Each row is a point. To make a cloud, some directions were put in groups of two or more. Within a group, all points are equally far from the middle, so they leave a hole (a ring in 2 directions, a hollow ball in 3). The other directions are filled evenly. Then the cloud was stretched, turned, moved and blurred a little. How many holes are there, and how many directions does each take, smallest first?

Cloud:
[[-13  56]
 [ -9  57]
 [ 19  53]
 [-47  15]
 [ 15 -42]
 [ 25  49]
 [ 31 -37]
 [-31  47]
 [ 52 -12]
 [ 20 -41]
 [ 23  51]
 [-20  54]
 [  1  57]]
Holes: 1 (2)

Cloud (14 x 2):
[[-23  41]
 [-24 -43]
 [  8 -47]
 [ 49 -26]
 [ 42 -33]
 [-52  14]
 [ 49  31]
 [ 28  44]
 [-54  11]
 [ 34  40]
 [ 58  -5]
 [ 56  19]
 [-57  -1]
 [  8  48]]
Holes: 1 (2)

Cloud (22 x 3):
[[-37 -13  -9]
 [ 37  56  27]
 [ 58  35  12]
 [ 51  50 -29]
 [ -6  39 -18]
 [-24  37  21]
 [-14  40  43]
 [ 38  -5 -45]
 [ 22 -41  -6]
 [-24  -2  60]
 [-46  -5  34]
 [-11 -15  58]
 [-10   3 -36]
 [-42  -8  47]
 [  4  11  59]
 [-45  -9  43]
 [-30 -46  -1]
 [ 51  47  19]
 [ -6  18 -32]
 [ 48   5 -43]
 [ 49  32 -43]
 [  2  55  29]]
Holes: 1 (3)

Cloud (19 x 3):
[[-23  53   8]
 [ -3  17  47]
 [ 18 -33 -10]
 [ 31 -26  36]
 [-35  44 -34]
 [  6 -28 -23]
 [ 23 -28  43]
 [-32  35  20]
 [-34  51  -9]
 [ 35  28   7]
 [-43   8  15]
 [  2  44  26]
 [ 37  -5  33]
 [-32 -12 -27]
 [-13  28 -50]
 [-37  24  20]
 [ -9  60 -25]
 [-46  29 -13]
 [ 18  49 -14]]
Holes: 1 (3)

Cloud (29 x 4):
[[ 13 -41  -5  13]
 [-22  -1  -7 -13]
 [ 37 -22  26  11]
 [  9 -43 -20   6]
 [ 14 -10 -37  -8]
 [ 60 -36  -1  20]
 [ 21 -24  -4   3]
 [  5   0   4 -36]
 [ 16 -45   9  -4]
 [ -5   9   3 -22]
 [ 35  27   9   5]
 [-28  -4   4  13]
 [ 28  -4  -7  26]
 [ -9 -42  18 -22]
 [-32 -13  15 -13]
 [-27  11 -11 -18]
 [  5 -11   8  11]
 [  0 -47   8   3]
 [-48   7  10   0]
 [ 16  27 -28  -1]
 [-22 -44   5 -23]
 [ 29 -15  -6  23]
 [-28   0  15  14]
 [ -4 -57  -6 -23]
 [ 29 -43  21 -12]
 [-19  -4 -29  30]
 [  2  -7   5 -39]
 [ -5  -2 -24 -27]
 [ 11 -35 -37 -19]]
Holes: 0

Cloud (28 x 4):
[[ 22  -1  -5   0]
 [ -4  29   7 -16]
 [  4  41  -7   4]
 [ 30   6 -55  18]
 [ 12   1  -3 -28]
 [  1   3 -37   0]
 [-20  -4 -27  23]
 [ -2  43 -12   0]
 [  8 -27 -39  -1]
 [ -8  -2  32   1]
 [-17  24 -36  -3]
 [-21  23  28 -14]
 [ 18 -29  -4 -15]
 [-17 -11 -25  -4]
 [-15   9   4 -16]
 [ -6  13  18  18]
 [  1   9   4  21]
 [-13  19 -22  -5]
 [-17  57  16  -6]
 [ -8 -11  10 -22]
 [ 10  -3  -8  -5]
 [ -9  24  13   8]
 [-16  12 -40  23]
 [ 13  14  -5 -21]
 [ 15  13 -60   4]
 [-10  19   4   6]
 [-16  43 -10  12]
 [ 21  17   8  22]]
Holes: 0

Cloud, 57 rows:
[[ -3 -28  19  30  24  29]
 [ -1  22 -42   5 -18   8]
 [-42  -7 -17  17 -22  -2]
 [-13 -24  24  30  24  -9]
 [ 18  -5 -13  -9  48 -23]
 [-21 -52   6 -13  31  -9]
 [ 15  35 -13  15 -18  -2]
 [-25  14 -37  18  -1 -22]
 [  4  10 -26 -29  48 -12]
 [ 25 -33   5  -1  44  22]
 [  1   0 -49 -15  -2  12]
 [ 17 -10  31 -21   3 -24]
 [  6  20 -24 -20  42  14]
 [ -1  22 -27   4  34  20]
 [ 32  21 -12  -3  -1  13]
 [ -6 -60 -11  41  10  28]
 [  5  19 -18 -35  46  -7]
 [-15  24 -26 -17 -15 -38]
 [-31 -42  -4  32 -19  11]
 [ 15 -20  25 -13   8  26]
 [-12 -27 -29 -26  -3  15]
 [-15   9  33 -45   9 -17]
 [-28 -35  13  30  18  28]
 [ 38  -9  -3  -9   0  14]
 [ -5   7 -41  15  27  18]
 [ 21 -26  20 -19   2  19]
 [  5 -43  -7  16  -3 -27]
 [ -4 -14 -45 -25  30  -1]
 [ -9  22  16 -54  19  -9]
 [ 39  10   1 -20  26   9]
 [ -5 -39  -5  39 -21   5]
 [ 28  34 -16 -45   9 -19]
 [-14 -55  -4 -14  35  21]
 [ 23  38 -20 -19   0  10]
 [  3  17 -28  -8  39  19]
 [ -1  23 -20  28  27   8]
 [-32 -36   1  27 -23  -1]
 [  7 -12  27   6  -4  26]
 [  8  -1 -52  17  -2  12]
 [-20  17  20 -39 -14 -28]
 [ 38 -19   2 -18   3   9]
 [-27  52  15 -21  11 -28]
 [  1 -13  26 -32   8  21]
 [  7  29  11  10  25 -27]
 [ 16  35 -28  -3 -14   9]
 [-28 -32  -7 -16  -5 -23]
 [ -4   9   5 -53  -3  -1]
 [ -1 -39 -10  30  -4 -22]
 [  6 -20  29 -18  13  27]
 [-21  48  -8  13  20 -10]
 [-31 -47  -8  25  10  31]
 [ -4   1 -13 -48  -7  -5]
 [-19  10 -42  24  13  10]
 [  0  -2 -17  23  30 -27]
 [-22 -32  24  28  21  -8]
 [ 21 -37  13 -28  -2  -3]
 [ 25  11 -28 -26   0 -34]]
Holes: 3 (2, 2, 2)

Cloud:
[[  5  -4  25  -9   6  39]
 [-24  -3  -2 -17 -16 -22]
 [-14   8  -8  -2  23  27]
 [-15 -39  37   6 -12  18]
 [ 45   4 -23  -1 -14  -5]
 [  3   5  22  -4   9  42]
 [ -2 -34 -19 -13  13  15]
 [ 15 -11 -21  15 -23 -38]
 [ 26  31 -29  28  -5  -8]
 [-33  18  44   9 -13  29]
 [ -5  34   2  14 -29  25]
 [ 28  14 -30 -23  -5 -24]
 [-20 -23  11   6   7 -26]
 [  0  32  26  18 -22 -11]
 [ 34  31 -18  12 -12  15]
 [  7 -29 -21  41   0 -31]
 [-20 -14 -32   3 -19 -19]
 [-19  -9  29 -17 -33  13]
 [ 10 -19  -3  50  -5 -13]
 [-11 -38 -19  27   8 -28]
 [  6 -14 -34 -18  -5  21]
 [ 25 -44   7  22  -4  -7]
 [-41  16  24   3   5  22]
 [  6 -32 -45 -14  -4 -14]
 [ 38  -6  -4  14  14   3]
 [ -2 -41  -4   3  13 -26]
 [ 15  36   4 -25  15 -10]
 [-12  35   7   8 -29  26]
 [-29  48  21 -17  -5  33]
 [ 25 -39  -1  11  -8  16]
 [-16  10 -35  12   1  16]
 [  5  60   5  -5   8  -9]
 [-14  -9  -3 -36 -22   5]
 [  4 -18  -6  41 -25   4]
 [  1 -46 -40  -6   0 -13]
 [ 25  39 -42   1   4 -13]
 [ -7 -49 -17  -3  12 -13]
 [-16  -9  -8 -33 -18  -9]
 [ 13  10  -4  36  -2  26]
 [ 18  51 -30  -3   1 -13]
 [-12  20 -29   5  -8  27]
 [ 15  24 -12  29 -16  20]
 [ 12 -31 -18  -6  -9  26]
 [ 10  57  31   0 -10  24]
 [ 10  33  -9  16 -21  26]
 [ -3  24 -31 -10  -6  29]]
Holes: 3 (2, 2, 2)

Cloud:
[[ 29 -14 -22 -10  -6   7 -26  41]
 [ -1 -37 -18  25  27   7  13   3]
 [-12  16 -25  27   2 -14  48  35]
 [ 10 -27 -36  12  -4  -6   5  41]
 [ 25  13  -2 -30  13  -2 -47  30]
 [ 35   1  -2  27   1  -9  34 -20]
 [ 10  51  24  10  20 -19   3  31]
 [ -5  -7  13 -31  11 -27  11  25]
 [  9 -11 -31  28 -35 -28 -21   6]
 [ 13  24  39 -33  33 -11  10  40]
 [ 13  19   7  27  18  -4  50 -10]
 [  4 -12 -19   8  -2 -42  -1 -38]
 [-33  35  35 -33  -2 -12   8  22]
 [ -7 -34   6 -13   1  15 -28   9]
 [-12   3  48 -37  12  11  -6  14]
 [-11   1   4  -5 -37 -22  -3 -18]
 [ 51 -15   2   2  32 -19  12 -20]
 [-12 -15  16   1  17 -33  14  10]
 [ 33 -34   5  19  37   4 -26 -21]
 [ -5  23  28   1  20 -39  37 -10]
 [ -8 -30 -16 -10  -9 -19   1   8]
 [ 21  -9 -23  33 -14 -23 -44  16]
 [ 42 -23  -2  -7  -3 -15 -33  -4]
 [ 14  16  -6   4  15 -24  53  39]
 [ 25  -9  -1  13  18 -40  10  26]
 [ 27 -34 -16  32  16 -21   4  22]
 [-10 -18   3  31 -19 -22  15  32]
 [ 44 -27 -21  24  40 -14  10 -16]
 [  3 -19 -19  -6  11  10  35 -13]
 [ 13  34  -2 -13  39  16  15  42]
 [ 34 -31 -33  23 -10 -31  -6 -14]
 [-23   7  40  -7 -17  11   6  29]
 [ 31   8   2   1  24  21 -39 -19]
 [ 17  33 -23  16  16 -16 -38  14]
 [-19  21  18 -20  13  25 -14  10]
 [ -3 -29   2 -16 -18 -10 -15 -25]
 [  4  -5  21 -28 -12  20  -1  -3]
 [ -1  11  36 -45  16  -1 -19  38]
 [ 27  13 -28   8  14 -47  11 -14]
 [  7  -9 -26  18   8   4  -1 -51]
 [ 24  10   7   3  31 -41  10  28]
 [ 23   3 -51  41 -10 -15   7  -6]
 [ 32  22  44  -8  18  -6  -3  16]
 [ -6 -24 -33  12  -3  10  -3 -29]
 [  2  -9  16   0  19 -20 -25 -45]
 [-10  17  18  30   2  10  29  10]
 [ 31  12 -17 -31  23  -4 -13  29]
 [ 12 -32 -21   5  -6   4 -55  -5]
 [ 41 -38 -22  43  12   0 -24   1]
 [ 15  -8  11  11  30  -3 -44 -22]
 [ -6  42 -25 -10  11 -30   0   3]
 [  9  15  20 -42  37  15   9  11]
 [ 19 -11 -22  60  -5   5  -3  -4]
 [ 16  -1 -28   9  -4   8  40  32]
 [-15 -12  24  17   1 -26  30 -18]
 [ 20  -7  21 -11  -6 -41 -13 -19]
 [ 15 -19 -13  34 -24   7 -41  -7]
 [ -7  -6   6  15 -25 -18  -6 -40]
 [ 28  12  -5  16  42  16   7  42]
 [  5  14  30 -35   1 -26 -27 -23]
 [  1  -4 -41  14  27  13  10  21]
 [ 14 -17 -21  32 -19 -13  14 -40]
 [  3 -31   2 -24   1  -1 -27 -16]
 [ -7 -17  21 -25  -8   8  20  -5]
 [ 46 -30 -16  -3  20  -3 -27 -27]
 [ 30   1 -19   1 -26   6 -14  25]
 [-27   7   5 -19  15  -2  15 -11]
 [  8  -3  23 -30 -14  -7  13  38]
 [-13  11 -37  22  -8 -14  21  49]
 [ 15 -13 -26   0   9   8  10 -43]
 [ 10  -1 -18   5  12 -15 -56  -2]
 [  9 -45  -4  42  15  14  -1  -7]
 [  7  32 -17  17 -27 -33 -16  22]
 [ -6   3  36 -12  27  30  -9  17]
 [ 16   3 -41  13 -11   4  16  46]
 [ 36  -3 -20  29 -21 -22  -4  10]
 [ -3 -23 -12  -7  28 -11   4  17]
 [ 26  29 -15  10  32 -25  24 -27]
 [ 32  -1  -8  37  30  22 -14 -10]
 [ 21   2  -4  37  35  16 -20   4]
 [ 13   4  13  12  -2 -47 -19  18]
 [ 36  15 -37  -4  27 -24  -8  -3]
 [  6  16  19  24  27   7 -27  21]
 [ -5  46  28  -5   6   6  23  51]
 [ 13 -25  21  11  -2 -21  -7  34]
 [ 36  -5   2  20   8 -24 -14  38]
 [  8  55   1 -18  -4 -35 -13  20]]
Holes: 2 (2, 6)
